Each row is a point. To make a cloud, some directions were put in groups of two or more. Within a group, all points are equally far from the middle, so they leave a hole (a ring in 2 directions, a hollow ball in 3). The other directions are filled evenly. Then the cloud was stretched, turned, moved and blurred a little. Count the holes, and give their numbers of directions, smallest first.

Cloud (22 x 3):
[[ 0.0  8.8  6.8]
 [ 1.2  9.7  7.9]
 [ 0.6  6.9 -2.1]
 [-0.7  6.9  8.2]
 [-6.1  5.1 -3.0]
 [-7.1  0.1 -2.3]
 [-1.9 -0.8  2.9]
 [-5.3 -1.6 -1.4]
 [-3.1 -2.4  4.1]
 [-2.6  2.8 -2.0]
 [ 0.7  2.9  5.9]
 [-4.9 -0.4  4.1]
 [-3.8  4.9 -0.3]
 [-4.8  4.4  6.0]
 [ 0.7  7.4  5.9]
 [-6.0  1.5 -0.9]
 [ 0.2 -3.8  3.5]
 [-6.4  1.8 -2.2]
 [-1.7  1.4  3.3]
 [ 1.8 -0.1 -5.2]
 [-4.8  2.1 -1.6]
 [-0.3 -3.0  0.7]]
Holes: 0

Cloud (30 x 4):
[[ 2.5 -8.8  3.8 -1.4]
 [-2.7 -7.5  2.6  3.7]
 [ 5.4 -6.7  4.0  0.2]
 [ 3.2 -7.9 -2.8 -1.4]
 [-6.1  1.5  2.4 -1.8]
 [ 5.4 -5.8  7.3 -0.8]
 [ 5.9  1.4  5.7 -1.1]
 [ 2.8 -3.6  6.3  3.0]
 [ 0.8 -4.0  6.6  2.9]
 [ 4.6 -0.6  3.1  2.8]
 [ 3.2  2.2  0.4 -7.0]
 [ 1.8 -8.6  2.7 -3.4]
 [ 5.2 -6.6 -2.1  0.6]
 [-0.2 -4.2 -4.8 -5.0]
 [ 4.1  0.6 -3.1  1.7]
 [-2.9 -0.2  2.7  4.1]
 [-6.6 -1.9 -4.4 -3.3]
 [-1.1 -0.7  8.7  0.4]
 [-7.5 -3.3 -4.4 -2.0]
 [ 6.8 -1.4  4.4 -0.3]
 [-4.8  0.1  2.5 -9.2]
 [-0.2  3.4 -2.6 -3.9]
 [ 3.8  0.9 -1.6 -4.8]
 [ 0.0 -4.0  5.8  3.5]
 [-2.5  4.0  3.9 -1.3]
 [ 4.0 -7.8  5.3 -4.5]
 [-2.5 -2.9  2.3  5.7]
 [ 3.9 -0.6  3.9  3.1]
 [-2.3 -6.6  6.6 -6.1]
 [-0.7  3.5 -2.3 -4.6]]
Holes: 1 (3)

Cloud (27 x 4):
[[ -6.0   0.8   1.1  -8.8]
 [ -2.6  -4.2   1.4   5.0]
 [ -8.4   2.7  -3.9   5.0]
 [  6.3   7.5  -3.1  -3.9]
 [  3.6   4.3  -3.4   9.5]
 [ -2.2  -8.0  -4.4  -2.2]
 [ -4.5   9.8  -0.7   3.1]
 [  2.4   2.3   1.4  -1.9]
 [ -1.5  -3.7   0.1  -0.7]
 [ -2.2  -0.1  -9.8  -3.3]
 [  2.0   3.2   1.3   5.5]
 [  1.7  -2.7   4.8  -1.0]
 [  1.1   0.6  -5.1   2.8]
 [ -4.6  -0.2  -0.7   4.8]
 [  2.3   4.2   0.5  -1.0]
 [ -2.1  -2.5   0.7   5.6]
 [  0.2   0.6   0.6  -3.6]
 [  4.7  -4.9  -3.1  -0.6]
 [ -3.2   1.0  -9.6  -5.8]
 [  2.9  -0.2  -0.7  -5.5]
 [  1.5  -7.2  -5.8  -3.4]
 [ -0.7   1.6   3.4   0.5]
 [  7.1  -0.2   3.6  -4.9]
 [-10.0   4.5  -4.5   0.3]
 [ -1.1  -0.6  -2.0  -6.5]
 [ -5.4  -5.5   4.0   2.2]
 [  4.0   3.9   5.1   2.8]]
Holes: 0

Cloud (50 x 6):
[[-4.7  3.3 -4.4 -4.8  6.6  5.8]
 [-5.5  3.4 -4.7 -0.6  4.6 -5.0]
 [-2.6  6.0 -4.1  3.9  2.8 -2.1]
 [-1.0 -6.3 -2.3  7.6  4.7 -4.2]
 [ 6.2 -3.7 -1.8  1.3  3.4  0.0]
 [-2.7 -8.7  5.0  6.4  2.5 -3.0]
 [-5.1  3.3  0.0  1.1 -4.4  2.3]
 [-2.9 -3.3 -7.1 -1.4  0.2 -7.5]
 [-0.7  4.2  1.1 -2.7 -4.5  2.1]
 [-4.0 -7.5 -2.3 -6.8  3.3  1.6]
 [-6.1 -5.3 -2.3 -1.0 -6.2 -5.9]
 [ 4.4  2.5 -1.9 -1.3  4.5  5.6]
 [-3.3  1.9  0.4  0.8 -0.9  7.7]
 [ 3.6 -5.5  6.7  5.5 -0.6 -4.3]
 [ 6.7 -2.9  0.7  0.6  7.5  2.3]
 [ 0.0 -7.1 -4.0 -3.5 -0.9 -2.2]
 [ 0.7  4.1 -1.0 -5.1 -2.7  2.8]
 [ 0.6 -8.2 -2.0 -5.8  3.8  2.4]
 [-6.5  4.6 -0.9 -3.9  8.4 -4.9]
 [ 1.5 -7.3  6.4  3.0  4.2 -4.0]
 [-4.2  0.9 -5.1  4.2  4.3 -1.7]
 [-0.1  3.7 -4.2  1.9  1.7  6.5]
 [ 2.8  6.6 -1.7 -2.3  4.5 -0.1]
 [-4.5  2.6 -4.2  6.1  1.5 -6.6]
 [ 1.1 -8.3 -2.2 -0.3 -4.1 -1.5]
 [ 4.8  3.0 -2.0  0.5  4.0  4.0]
 [ 2.7 -3.1  0.0 -4.9 -3.7 -0.6]
 [-4.7  4.9 -5.3 -4.4  2.8  2.9]
 [-3.1 -6.0 -4.9 -3.4 -4.4 -5.3]
 [ 0.0  2.8  0.7 -3.7 -0.2  6.9]
 [-0.8  6.0 -3.9 -3.8 -0.6  2.9]
 [ 0.8  7.2  5.1 -0.7  2.3 -4.6]
 [-5.4 -5.6 -1.7 -5.6 -3.7 -5.3]
 [-4.5 -2.3  1.9 -3.1  6.0 -9.6]
 [ 2.5 -1.0  9.6 -1.2  4.9  5.5]
 [-6.2 -0.8 -1.2  4.2 -3.5  3.9]
 [-1.1  5.4 -1.1 -1.4 -7.9 -1.0]
 [ 2.3 -4.9  7.9 -3.3  2.2  2.3]
 [-4.5  5.2 -0.2  2.4  5.9 -2.6]
 [-6.2 -7.0  2.0 -4.0  0.8 -0.7]
 [ 2.8 -5.6  3.0 -2.1 10.3 -2.3]
 [ 2.1  5.3  4.8  3.7  3.4 -1.4]
 [-1.2  6.4 -3.8 -2.7  5.1  3.4]
 [ 4.7  1.6 -1.1 -6.0  6.0  4.3]
 [-2.7 -5.1 -4.1  3.6  7.5  1.0]
 [-7.5 -0.6  5.3  0.3  6.2  0.8]
 [-3.6  2.0 -4.9  2.0  5.9  3.2]
 [ 1.9  3.2 -1.4 -4.8 -4.5  0.4]
 [ 2.7  4.4 -3.9 -3.0 -4.4 -0.9]
 [-5.1 -7.8 -0.5 -0.1 -3.3 -2.0]]
Holes: 2 (2, 2)
